Every row gives one point. The points of each table are mixes of a few directions, plus a little noise. Count the directions of each table, and those that both share. Where both have some left over, give the other angles between the two spaces (their principal angles), to ten degrees, smallest first.
(in the rows, 100 means zero)

First:
58 36 86
132 129 65
92 96 114
117 140 134
Second, 5 rows:
110 90 47
96 98 108
87 124 195
89 81 91
118 108 60
Directions: first 2, second 2, shared 2

First (6 x 4):
72 97 75 68
65 168 101 95
109 132 104 126
187 96 134 193
84 71 135 67
83 36 51 50
Second:
67 101 93 73
38 122 98 107
162 108 51 102
124 66 89 25
109 103 170 193
Directions: first 3, second 3, shared 2; angles 50

First (7 x 6):
109 130 51 108 115 122
116 151 17 113 126 138
111 132 49 108 116 124
81 42 195 84 70 57
87 61 164 89 79 71
108 124 60 106 113 118
87 61 164 90 80 71
Second:
134 108 105 92 82 121
150 115 20 72 108 96
53 53 84 85 127 19
104 109 79 100 106 104
36 132 130 158 119 143
122 83 181 93 57 117
Directions: first 1, second 3, shared 1

First, 9 rows:
56 75 69 104 65 90 73 132
175 85 99 97 104 72 179 98
115 46 52 103 50 55 144 146
77 44 44 105 39 61 109 156
193 121 135 93 144 97 176 61
115 146 146 96 149 133 88 55
91 161 156 96 158 150 57 46
29 140 126 101 122 146 11 79
50 82 75 104 70 96 63 127
Second (8 x 8):
147 91 58 82 37 68 98 182
73 104 123 110 135 119 100 54
128 96 75 90 61 80 101 150
150 92 57 82 33 66 99 186
63 106 134 114 151 126 100 34
142 92 61 85 43 70 99 174
49 109 146 118 169 136 101 11
48 109 148 119 171 136 101 10
Directions: first 2, second 1, shared 0; angles 40

First, 8 rows:
119 115 88 94 98 107 80 89 88
134 130 74 87 95 121 64 73 73
14 44 133 117 106 107 195 124 129
47 58 134 117 107 79 156 133 134
120 122 76 88 95 128 81 73 74
160 129 95 97 100 63 31 107 100
105 94 113 107 103 73 92 118 116
101 108 87 93 97 123 101 83 85
Second:
127 99 129 91 112 81 43 117 167
119 92 77 115 74 73 57 145 157
81 101 116 105 95 69 148 118 56
137 108 94 107 98 71 32 115 159
68 91 100 88 94 138 146 93 77
69 104 110 88 97 119 151 88 61
90 132 87 93 94 110 117 64 69
109 73 87 113 137 138 106 60 55
Directions: first 2, second 5, shared 1; angles 30

First:
93 123 136 111 138 104 69 104 32
159 138 79 93 148 62 74 42 114
76 94 79 94 59 122 128 139 136
123 136 78 72 129 102 91 85 113
113 117 76 97 96 93 104 98 130
92 81 164 86 157 112 67 75 5
76 44 110 103 62 109 125 108 113
87 124 77 144 55 91 113 143 132
81 44 102 101 57 106 129 106 126
Second:
123 141 89 132 82 78 141 146 27
84 67 108 74 114 118 68 65 158
125 85 100 95 107 104 106 111 103
155 100 93 111 100 93 135 147 61
122 61 105 78 117 115 89 94 138
68 148 94 126 79 82 111 104 56
22 98 109 84 100 111 49 33 158
Directions: first 4, second 2, shared 0; angles 40, 90

First:
111 48 132 56 59 63 156 91 121 70 75
81 48 118 104 129 75 92 123 98 96 150
112 51 137 46 85 67 87 84 120 75 117
70 143 88 130 168 123 173 147 76 123 127
120 195 80 85 100 144 115 80 97 113 60
110 56 124 68 85 75 56 83 115 83 118
82 93 77 154 89 103 159 126 86 109 70
87 133 72 146 126 126 75 113 82 123 111
107 72 69 153 36 97 46 80 100 102 54
121 161 103 59 124 127 41 73 104 106 118
Second, 9 rows:
68 126 9 55 80 53 90 153 82 72 93
56 121 25 73 84 57 103 103 87 88 94
102 119 139 134 130 94 98 78 99 98 151
90 136 40 68 102 57 76 181 80 61 126
116 45 124 96 70 151 122 55 121 136 26
115 104 150 131 123 111 99 82 104 104 132
125 110 160 135 133 111 91 100 102 97 148
109 90 119 107 101 114 103 89 105 108 94
121 48 134 101 76 151 119 58 122 134 36
Directions: first 4, second 3, shared 0; angles 40, 80, 90

First, 8 rows:
118 126 108 90 82 111 76 107 101 130 162 64
74 90 103 89 118 83 120 85 75 62 75 119
80 69 137 146 93 87 134 102 78 67 76 104
103 74 91 83 119 77 110 159 116 98 152 72
112 106 111 107 112 91 97 90 113 118 84 107
78 87 108 112 118 80 107 84 86 88 66 106
85 98 75 113 84 119 84 82 96 104 64 105
151 151 67 60 73 151 73 92 135 133 121 123
Second (8 x 12):
94 106 96 104 95 122 101 107 109 65 80 105
64 101 88 128 127 116 84 88 140 123 116 116
79 88 86 107 102 102 121 53 195 83 76 64
138 123 104 101 69 84 103 101 51 82 117 150
82 83 105 74 117 134 107 87 104 149 119 43
73 97 123 83 95 92 88 117 101 111 111 97
130 97 101 101 97 64 100 116 68 96 89 107
141 104 97 102 98 86 96 131 32 91 91 118
Directions: first 6, second 6, shared 1; angles 40, 60, 60, 90, 90

First, 8 rows:
67 94 97 114 92 55 116 92 168 90 64 76 124 112
138 83 119 97 46 128 109 118 8 89 100 96 108 93
104 137 102 100 131 86 68 89 138 112 125 104 98 113
96 66 93 85 103 90 141 93 67 93 43 107 88 77
53 32 53 92 123 181 145 123 76 104 112 133 55 61
121 147 125 115 82 75 56 98 129 101 132 79 130 132
134 142 114 87 132 76 70 80 93 112 105 110 92 106
87 99 96 110 92 110 95 108 120 99 118 94 106 106
Second, 9 rows:
124 119 110 92 120 93 110 100 121 116 80 92 71 109
90 84 112 80 103 27 141 82 157 38 61 62 58 83
70 100 105 108 53 113 83 78 93 82 124 109 143 94
195 82 110 134 127 40 81 102 76 101 99 147 82 88
93 96 82 97 123 127 99 125 79 124 104 99 97 107
85 50 84 116 88 62 96 102 75 49 115 111 119 73
137 155 128 101 91 131 84 82 117 150 98 113 101 124
44 98 82 74 111 130 123 117 110 101 90 63 91 107
61 116 86 98 84 176 82 111 72 138 128 104 139 115
Directions: first 4, second 4, shared 0; angles 40, 40, 50, 70

First:
78 176 126 143 163 89 97 153 142 86 116 103 127 31 105 115 64 96
117 37 77 61 35 111 105 50 48 116 75 89 88 157 96 90 133 100
102 117 117 119 162 104 82 127 177 83 146 123 63 67 94 91 86 112
103 67 56 96 56 36 141 94 37 108 84 117 130 195 111 118 99 92
83 150 119 118 118 108 98 121 99 98 88 84 133 47 104 110 84 93
95 137 125 124 160 112 81 131 165 86 133 109 82 46 97 96 83 107
96 105 107 88 73 126 96 82 67 110 70 73 118 79 101 99 111 94
110 62 93 69 51 125 97 60 61 113 75 81 94 121 96 90 127 99
115 48 78 74 59 97 107 68 71 108 91 104 84 156 97 93 121 102
109 77 101 85 90 119 90 81 104 102 101 96 79 104 94 89 114 104
94 124 101 124 136 74 106 132 129 89 122 118 103 94 103 109 79 101
Second, 11 rows:
80 121 107 107 95 91 115 108 51 108 75 61 147 84 123 122 75 96
107 57 100 73 75 126 93 69 78 108 94 74 82 114 104 93 113 109
91 182 97 153 153 51 111 163 162 80 123 167 122 74 85 108 84 83
82 177 101 149 140 56 117 156 122 87 104 132 144 71 100 119 73 84
115 25 99 54 58 143 85 47 67 115 90 60 65 126 104 85 121 115
112 41 99 64 69 133 88 58 78 110 95 73 70 121 101 87 118 112
103 54 103 69 67 128 94 63 58 114 84 58 93 113 111 98 107 110
118 48 98 70 78 130 85 64 102 106 105 93 60 122 94 81 124 111
99 139 97 126 129 75 103 131 144 88 118 142 99 91 88 99 98 92
91 105 104 100 92 99 105 100 70 106 84 74 122 94 113 111 89 100
102 152 95 137 142 66 102 144 167 81 127 167 96 88 79 97 99 88
Directions: first 3, second 2, shared 1; angles 30

First (11 x 20):
17 155 115 135 77 119 63 80 106 156 59 94 106 108 149 146 75 85 64 101
162 62 103 89 116 102 116 91 77 76 140 108 106 115 100 87 91 125 120 109
149 85 77 107 112 110 112 86 102 88 82 113 80 91 58 75 63 111 124 121
122 82 149 149 130 114 91 104 127 103 168 72 129 138 111 102 149 108 131 117
139 89 133 154 118 100 98 100 148 108 143 82 105 122 59 94 98 119 152 134
152 76 38 102 131 148 104 112 111 58 64 106 81 59 34 17 169 62 115 106
35 126 117 78 85 63 109 124 106 109 93 88 102 100 122 130 109 87 75 71
69 101 116 62 111 66 144 112 76 83 95 97 99 116 138 123 92 98 79 70
82 120 56 58 33 69 65 108 102 117 76 124 87 45 56 99 69 103 84 92
99 88 82 72 128 117 129 99 58 71 75 107 96 104 137 86 121 82 74 79
73 117 110 93 62 89 70 85 84 134 109 110 113 101 133 138 62 119 79 100
Second (8 x 20):
107 108 77 110 117 120 144 87 117 97 83 85 69 48 121 74 97 86 118 97
28 165 84 95 66 84 47 140 125 141 86 106 133 76 46 166 155 110 102 105
158 55 99 111 128 125 145 66 92 70 108 89 68 91 144 35 72 84 104 97
120 73 133 119 119 106 92 83 80 89 96 107 104 170 103 95 63 103 89 112
62 138 76 97 79 112 32 138 111 126 107 108 144 80 52 135 195 103 100 107
84 105 119 113 64 81 60 100 119 122 110 100 104 113 84 106 74 102 90 105
98 96 120 95 125 89 121 98 75 88 82 110 104 154 102 128 70 113 95 103
142 60 93 62 103 84 158 88 79 67 129 94 73 69 148 60 74 100 100 74
Directions: first 6, second 5, shared 3; angles 50, 70

First:
135 92 73 113 60 107 110 82 80 130 112 94 87 78 100 127 122 99 84 88 120 115 84 90
132 96 87 124 62 107 104 96 79 129 109 94 90 83 107 121 110 103 91 85 105 110 91 82
88 113 165 161 103 101 75 162 94 98 89 99 114 123 137 81 49 127 132 87 35 83 134 61
120 102 120 147 72 107 92 124 81 122 102 95 98 97 123 109 86 116 107 82 76 103 108 69
102 88 37 28 109 96 124 38 112 92 109 103 89 82 58 112 148 70 70 117 165 114 69 146
141 80 13 52 62 105 133 24 87 128 121 96 77 60 63 140 168 72 55 101 180 128 54 129
40 101 81 5 179 83 108 67 149 39 87 114 112 119 59 66 111 73 97 140 132 87 96 165
57 119 179 137 141 94 71 166 116 69 80 105 124 140 131 59 38 124 141 102 29 72 142 79
44 109 124 60 165 87 92 110 137 50 83 111 117 129 89 62 79 94 116 125 87 80 116 130
141 102 121 173 45 112 91 130 65 142 108 91 93 88 133 121 86 122 105 71 71 106 107 50
Second (8 x 24):
168 78 44 94 49 83 112 52 78 130 130 99 89 61 73 125 149 93 35 106 134 113 79 95
106 92 86 69 115 75 98 79 112 81 107 108 108 97 74 85 115 93 67 124 108 90 102 115
140 101 90 165 24 143 112 109 54 167 106 80 72 76 137 154 106 110 125 50 111 132 80 62
136 94 80 126 53 114 108 91 74 137 110 91 85 79 108 130 116 103 93 80 113 117 85 82
116 87 76 62 113 67 99 69 113 80 113 110 109 91 65 84 123 91 52 131 113 90 99 117
37 128 161 138 126 142 92 161 105 95 68 92 100 136 150 96 43 113 188 70 64 100 116 89
86 91 92 41 151 56 93 77 134 50 104 116 120 108 59 60 111 89 58 146 102 77 111 132
10 130 172 106 169 121 85 161 131 58 61 102 115 152 133 66 36 109 182 94 55 82 127 109
Directions: first 2, second 2, shared 1; angles 40

First, 10 rows:
62 64 133 106 108 76 137 130 112 127 83 120 106 77 79 46 97 81 121 106 70 98 75 89
80 121 78 121 85 89 93 56 79 135 123 118 149 114 126 124 161 69 97 113 87 93 119 86
157 135 83 96 112 116 74 93 97 73 111 83 76 112 116 137 81 110 92 87 122 98 114 119
21 67 103 140 113 45 107 84 69 151 74 168 148 72 73 57 131 57 108 125 54 90 115 67
120 131 103 82 98 114 89 92 118 94 123 74 112 108 125 136 114 99 98 84 112 102 110 117
83 123 92 78 88 114 66 72 108 88 115 80 135 106 115 149 125 111 82 88 118 105 133 109
119 87 97 72 83 135 97 117 113 57 93 65 61 111 90 104 65 149 87 94 132 112 86 109
109 111 88 96 97 109 83 89 96 88 103 93 99 107 104 120 100 110 90 98 112 102 112 104
132 72 103 114 96 105 143 135 96 99 88 102 45 107 88 49 68 107 115 114 95 99 50 91
117 89 118 95 120 97 110 131 112 87 85 98 69 87 84 77 61 106 109 92 99 101 87 109
Second (11 x 24):
100 80 97 103 103 91 103 98 82 133 72 73 92 91 106 116 104 95 104 82 123 98 98 107
102 54 93 110 105 81 109 95 59 177 37 38 81 79 115 135 110 89 107 56 154 97 97 114
100 87 98 102 102 94 103 98 88 123 81 82 95 94 104 110 103 97 102 88 117 99 99 105
100 95 99 101 100 98 100 100 95 109 92 93 98 98 101 105 101 99 101 94 106 99 99 101
99 119 103 96 98 108 96 102 118 67 126 126 108 109 93 85 96 105 97 119 77 102 101 94
98 144 108 90 94 119 92 104 139 25 161 160 118 121 86 65 90 111 93 143 47 103 103 86
99 115 102 97 98 106 98 102 113 75 121 120 107 107 95 89 97 104 99 114 83 101 101 96
98 156 109 89 93 124 89 105 151 5 179 177 124 126 83 56 89 113 90 154 33 104 103 83
102 56 92 109 105 81 108 95 60 175 38 39 81 79 114 134 110 89 107 57 153 97 98 114
100 121 104 96 98 109 96 102 120 64 130 129 110 111 93 83 95 105 96 120 75 102 101 93
101 73 95 106 104 88 104 97 75 147 61 61 89 88 109 122 105 93 106 74 133 98 98 109
Directions: first 5, second 1, shared 0; angles 90
